Each row of a before or after table is a point. The points were changed in one or more steps. Then noise was added and the rows were shuffled. The steps act on how far a point lies along the listed directions, d1 being the first. Name the steps. A step turns or swaps two directions, mirrors them in a line or flattens them onto one, adds a multiple of one to another, or multiplies one. Angles are multiples of 10 degrees, from the lower direction toward the higher: turns from -170 to 170, lines from 10 to 170 but not 90. Use the fewest steps. Two steps may share a direction if one is a turn and the other turns, adds or multiplies; they go together, in the order done. Otherwise the lowest direction goes first.

Directions:
(1): [ -2 -60]
(2): [-60   2]
Before (11 x 2)
[[ -4   2]
 [ 20 -11]
 [ 18 -23]
 [  8  31]
 [  5  11]
 [ 28  30]
 [ 33 -19]
 [ 52 -33]
 [ 24  -8]
 [ 26  39]
 [ 16 -24]]
After (11 x 2)
[[ 24 -16]
 [ 25  -3]
 [ -4  32]
 [ 26 -15]
 [  2  12]
 [ 10  45]
 [ -5   1]
 [ 37  -8]
 [ 26  -2]
 [ 19  36]
 [ 61 -11]]
Steps: turn d1 and d2 by -20 degrees

Directions:
(1): [-53  22  31]
(2): [-11 -60  24]
Before (10 x 3)
[[ -1 -22  12]
 [-15 -60   9]
 [-21  24  14]
 [-19   5   5]
 [-33  -3  11]
 [ 11  25 -12]
 [ 26  14 -30]
 [-16 -30   5]
 [-17  17  18]
 [ -4  20  11]]
After (10 x 3)
[[-39  -1  24]
 [ 26 -16 -23]
 [ 19  44 -37]
 [ 18 -23   5]
 [ 15  18 -26]
 [ 17 -27   0]
 [  9 -17 -11]
 [-15 -15  18]
 [ 10 -13   9]
 [ 12  18  -8]]
Steps: turn d1 and d2 by 160 degrees

Directions:
(1): [ 5  5  4 60]
(2): [ 45  26 -30  -4]
Before (12 x 4)
[[ 27  13   1   8]
 [-56 -35  35 -38]
 [-20 -15  16   4]
 [-46  -8  45   7]
 [-20 -27  20   2]
 [ -9 -13  31  27]
 [ 21 -10  -6  26]
 [ 36   9 -16  54]
 [ 29  11 -22 -24]
 [-38 -13  17 -40]
 [  1   5 -10  39]
 [-12  -3  -4 -59]]
After (12 x 4)
[[  6   7 -12  37]
 [ 24  -9  -8  22]
 [ -5 -11  29  32]
 [ 24   9 -20 -30]
 [-20  -8   2 -56]
 [ 43  12 -21  45]
 [-44  -7  45  17]
 [-60 -37  39 -24]
 [-19 -27  21   8]
 [ 27  14   0   4]
 [-42 -15  21 -32]
 [-19 -14  14   9]]
Steps: turn d1 and d2 by 10 degrees

Directions:
(1): [  6 -43 -31 -26  19  17]
(2): [ 60  21 -10   0  12   0]
(3): [ -1  19  19 -28 -10  51]
(4): [  0   9 -41  -2 -50   0]
(5): [-25  38 -31  -9  33  -2]
Before (10 x 6)
[[-40  18   4  -2   1  14]
 [  0  15   2  12  -3  -7]
 [-13  16  20   1 -18   6]
 [ 12  -5  20  26  12 -29]
 [-27 -19  -3  -8  17   2]
 [ 22  -3   0 -22  32  20]
 [  3   2  -6  20  12 -31]
 [-23 -40 -28  -5  -5 -30]
 [-15  -9  15  18 -13 -30]
 [-10  -3 -20 -12  -1   7]]
After (10 x 6)
[[ 13  11   4   8  19 -10]
 [-22 -18  15 -13  30  13]
 [ -6   9  20   6 -13  -6]
 [-10  -4 -33 -11 -17   5]
 [ -7 -20 -31 -26 -28   5]
 [-41  13   1  -2   4  12]
 [ -2  18  -3  11  -4  -5]
 [-18  16  11   6 -20  -4]
 [ 18 -20  22  -9  62   1]
 [ 20   5  44  18  38 -10]]
Steps: turn d1 and d5 by -10 degrees; flatten d2 and d3 onto the line at 160 degrees; multiply d4 by 2.5

Directions:
(1): [ 14  -1 -53  41  25   4  28 -38]
(2): [ 22  -7  11 -42  43  31 -27 -40]
(3): [-45   7  11  20  25  60  11  22]
Before (9 x 8)
[[ -3   6  19 -14  11  18 -11   1]
 [  1  -9  25 -31  -5  -6 -17  -7]
 [ -6   0  -3   3 -20  -8   4   0]
 [ 11   1 -13  -3  13   8   6  -7]
 [  9 -14  -2 -10  -1 -22  -7 -18]
 [-12   0  -7  12 -17  10   5   2]
 [-42   6  17  27 -39  -4  18  57]
 [-28   2  21  -1   4  20  -5  25]
 [ 10  -7 -10   0 -11  -8   0  -3]]
After (9 x 8)
[[  4  -4   0 -10 -14  -9  -2 -12]
 [-13 -10  -3  15 -13 -20   9   7]
 [ -6  -4  23 -27  18  18 -19   1]
 [ 36 -12  24 -60   7 -10 -37 -29]
 [-26  -3  22  -2 -21  -5   0  23]
 [  0   4 -13   9   4   8  14   5]
 [-13   8  18  -2   4  18  -3  13]
 [  4  -7 -11   5 -12  -8   1   2]
 [  9  -4  -5  -9  -5   8 -10 -19]]
Steps: mirror d2 and d3 in the line at 60 degrees

Directions:
(1): [-21  -6  42   6  32  38  -8  30 -45]
(2): [  6  32 -34  17  60 -26 -27  13  -4]
(3): [ -7 -29  46  16   0 -57 -34  -5   7]
Before (8 x 9)
[[  0  13   0  12  27  22  -8  20 -19]
 [-10 -19  29  -1  -5 -21  -1  -2   0]
 [  1   6   7  -3   3   7   2  10  -7]
 [ 20  19 -48  -7  12  10   9  -3  12]
 [  7  11 -16  -4  -9  16   8  -6   3]
 [ -5   0  -1  15  11 -29 -18  -8   3]
 [  9  -2   9   1   0   5  -5   1 -10]
 [ 11  -5   1  -2  -7 -13   0 -24  16]]
After (8 x 9)
[[  9 -11  10  -5 -18  -7   5 -26  15]
 [-15 -17  38   3  12 -12  -7   9 -13]
 [ 29  10 -59 -16 -27  -1  24 -26  39]
 [  7   1  10   3   9   6  -9   5 -15]
 [  1   9   4   0  11   5  -2  13  -9]
 [  9  23 -21  14  30   4 -11  13  -5]
 [  2  -3 -13   9 -14 -42  -9 -24  24]
 [  5   9 -11  -6 -12  19  10  -6   1]]
Steps: turn d1 and d2 by 50 degrees; multiply d1 by 2

Directions:
(1): [-60  35   2 -33  33 -42  -9  -6  37  -9 -19]
(2): [ -7 -38 -35   7   9  18 -43  10  45  59  -7]
Before (12 x 11)
[[ 15   0   0  22 -14  14   7  -2 -14  -2   0]
 [ 12 -15  -9   5   0  18  -3   5  -3   4   9]
 [-15 -17  -4 -14  -1   7  -3  -5  13  14  -3]
 [-20  18  15 -16   9 -18   0   0   2 -19  -6]
 [ 14  -6  -6   2   1  -3 -13  -2  11  14  12]
 [  0   5   7   5  -1   3  20   1 -16 -10   7]
 [ 16 -23 -18  14  -5  10  -6   1  -3  32   8]
 [ -5  25  -3 -10   3 -10   7  -6  -2 -20   0]
 [ 26 -10   1   9 -13   4  17   6 -30 -11  11]
 [-44   4 -19  -2  25  -9 -24   8  49  28 -21]
 [-42   2 -12 -17  15 -17 -17   0  30  14  -9]
 [ -5  18   8 -12  15 -13   5  -6  -6 -23  -1]]
After (12 x 11)
[[ 12  -9 -10   4   0  -2 -19  -4  18  19  11]
 [-40  38  11  -7  17 -26  13   0  11 -23 -15]
 [-17  36  37 -18   6 -28  22  -5 -21 -50  -1]
 [ -3  39   5 -15   0 -16  21 -12 -13 -38   0]
 [ 14 -41 -32  17   0  17 -27   6  18  58   3]
 [-36  33  15 -24   7 -32  19  -9  -7 -33  -3]
 [ 12 -18 -13  27 -12  21 -14   1   5  29  -4]
 [-15 -12  -2 -15  -3   6   2  -7   4   9   1]
 [ -5  30  21 -16  12 -16  22  -9 -23 -41   2]
 [ 11 -29 -22   2   5  24 -18  10  17  26   6]
 [ -1  -2   3   7  -1   4  18   1 -11  -3   7]
 [ 22 -32 -18  13  -4  16 -10   9  -4  21   8]]
Steps: add -1.5 times d1 to d2

Directions:
(1): [-56  17  -1  -4  11 -11  13  36 -19  14 -15 -19]
(2): [-7  7 14  6 -7 11  9 26 60 16 34 -4]
(3): [  6  18 -34 -12   5 -57   4   1  24 -27   1  -4]
(4): [  3   2 -17 -17   2  28  20 -10 -12 -26  29 -53]
(5): [ 13 -19 -21  53  -9   2 -13  41 -10 -21   3  -8]
(6): [ 24 -27  24  -3  -7 -28  -2   3   6  26 -21 -48]
Before (12 x 12)
[[  3   1   7 -24   0  20  10 -13  22  -1  19 -33]
 [ 13 -33  -4  35  -5   2 -10  27 -12   2 -15  -3]
 [  0 -19 -17  32  -4  20  -5  23 -15 -28  31 -22]
 [ 27  -9   0 -16  -8   1   3 -26   6   3  23 -12]
 [-32  19 -16  -1   1  28   9  13  -8 -20  28 -16]
 [-13   7 -13  -3   9 -10   8  -4   2 -12   2 -24]
 [-16   9  -7   6  -1  14  15  17   3  -3  26 -14]
 [-12   6  -4  -2  -2  12   1   1  -7  -6  15  18]
 [-21   7   6 -20   7  12  11  -5 -38   1 -14 -14]
 [  8   4  -9 -22   2  -4  11 -23  -2  -3   5   2]
 [ -1  -8   8  -4   1 -13  -6  10  -4  11 -20 -15]
 [ -4  -4   0 -13   2 -12   6  -7   0   1   4 -32]]
After (12 x 12)
[[  0   8  -2 -15   0  -7   8 -12  19   8   8  22]
 [-13  -2  17 -22   3  -4   7   2   7  18 -10 -40]
 [-40  37 -46  -3   9  52   6 -10 -43 -58  37  29]
 [-28  25 -22   2   2  30   1  -2 -13 -26  28  53]
 [ 21  -5   9 -13  -1  15  -4 -30 -20  -4  -9  15]
 [-25  17 -26   0   6  21  15   2 -34 -24  19  -4]
 [ 18 -21  15 -13  -4 -32  -1 -11  -1  15 -13 -49]
 [-10  -9 -37  21   1  46  10  16 -29 -53  54 -47]
 [  3   1 -13  -4   6 -12   4 -15  -4 -15  -3 -21]
 [ 32 -46  -1  24  -9   8   3  22  -6  -1  -1 -60]
 [ 34 -33  23  -6  -7 -30 -11  -1  -1  23 -34 -44]
 [  6  -8  17 -14  -8 -15   8   5  24  31  15 -30]]
Steps: turn d1 and d2 by -90 degrees; add 1 times d5 to d4; multiply d6 by 3

Directions:
(1): [  6  60   4  15  37 -35  31  10 -39  21   9  25  -2  -4  29  -7  -1   5]
(2): [  4   2 -10 -34  20   1 -20  37 -24  18 -26   1  11  30 -44 -44 -21 -26]
Before (14 x 18)
[[  1 -11   1  -4  -7  13  -9  -2   7  -2   2   0   1  -2  -9   5  -2   1]
 [ -1  11   3   0   8  -5   5   3 -10   5  -1   6  -1   0   7  -2   2   1]
 [ -1  16   3  -2  12 -11   3   8 -14   8   1   8   5   0   2  -5  -2  -3]
 [  1  -5  -1  -2  -5   1   0  -3   6  -3  -4  -3  -2   1   5  -1   0   4]
 [  1  13  -4  -6   7  -3   4   8  -7   7   0   2   0   8  -1 -10  -2  -3]
 [  3  14   2   5  10  -8   5   3 -10   7   4   8   0   0   6  -2   2  -1]
 [ -1 -10   1  -1  -8  10   3  -3   8  -9   1  -4  -2  -1  -4   3   6   3]
 [ -7 -14   3  -3 -10   7  -2 -11  16 -11   1  -7   1  -4   4  10   1   2]
 [  4  14  -1  -3  10  -5   2   4 -11   5   0   2  -2   4   2  -6  -2  -1]
 [  1  10   1  -1   5  -4   5   6  -9   7   2   5   4   1  -1  -7  -1  -5]
 [  3  25  -2   4  16 -10  11   5 -15  10   4  10   1   0   8  -6  -2  -1]
 [ -1  15  -2   2   9 -10   9   1  -8   2   1   3  -1   3   4  -3   1   5]
 [  1 -11   0  -4  -7   6  -5  -1   3  -4  -1  -5   2  -1  -3   4  -1   0]
 [  3 -11   2   6 -12   5  -4  -6   7  -6  -1  -3   1  -5   4   8   8   1]]
After (14 x 18)
[[  1  40   5   6  25 -25  17   9 -28  16   6  18   3  -4  16  -5   0   0]
 [ -2 -25  -1  -6 -16  19  -7  -4  17 -15  -3 -10   0   1 -14   3   5   0]
 [  0 -12  -1  -4  -8   5  -4  -2  10  -5  -6  -6  -2   3   1  -1   0   2]
 [  5  31   1   3  20 -16  12   4 -20  10   4   9  -2   2  13  -5  -1   2]
 [  0  28   4   5  18 -15  14   6 -21  12   2  14  -1  -2  15  -4   3   3]
 [  2  23   2   5  13 -13  14   6 -17  11   6  11   2  -2   8  -7   1  -2]
 [  7  60   1  14  36 -30  29   9 -37  21  11  23   0  -3  26  -9  -2   3]
 [ -1 -30  -1  -9 -18  24 -19  -5  19  -8  -1  -9   2   0 -18   7  -1   0]
 [  5  36   4  11  23 -22  16   6 -24  16   7  17  -2  -3  17  -5   1   0]
 [  3 -25   0   0 -18  13 -13  -5  14  -9  -6  -8   3  -2  -7   5   7  -3]
 [  1  27  -2   1  15 -11  12   6 -15  11   5   8  -2   4  10  -7   0   1]
 [-10 -35   0 -12 -20  19 -14 -11  27 -16  -5 -16   3   0 -11   8  -1  -4]
 [ -1 -26  -1  -8 -15  15 -13  -4  12  -9  -3 -12   2   0 -10   5  -1   0]
 [  2  34  -1   8  21 -22  19   4 -20   9   4  12  -1   2  14  -6   1   6]]
Steps: multiply d1 by 2.5; multiply d2 by 0.4
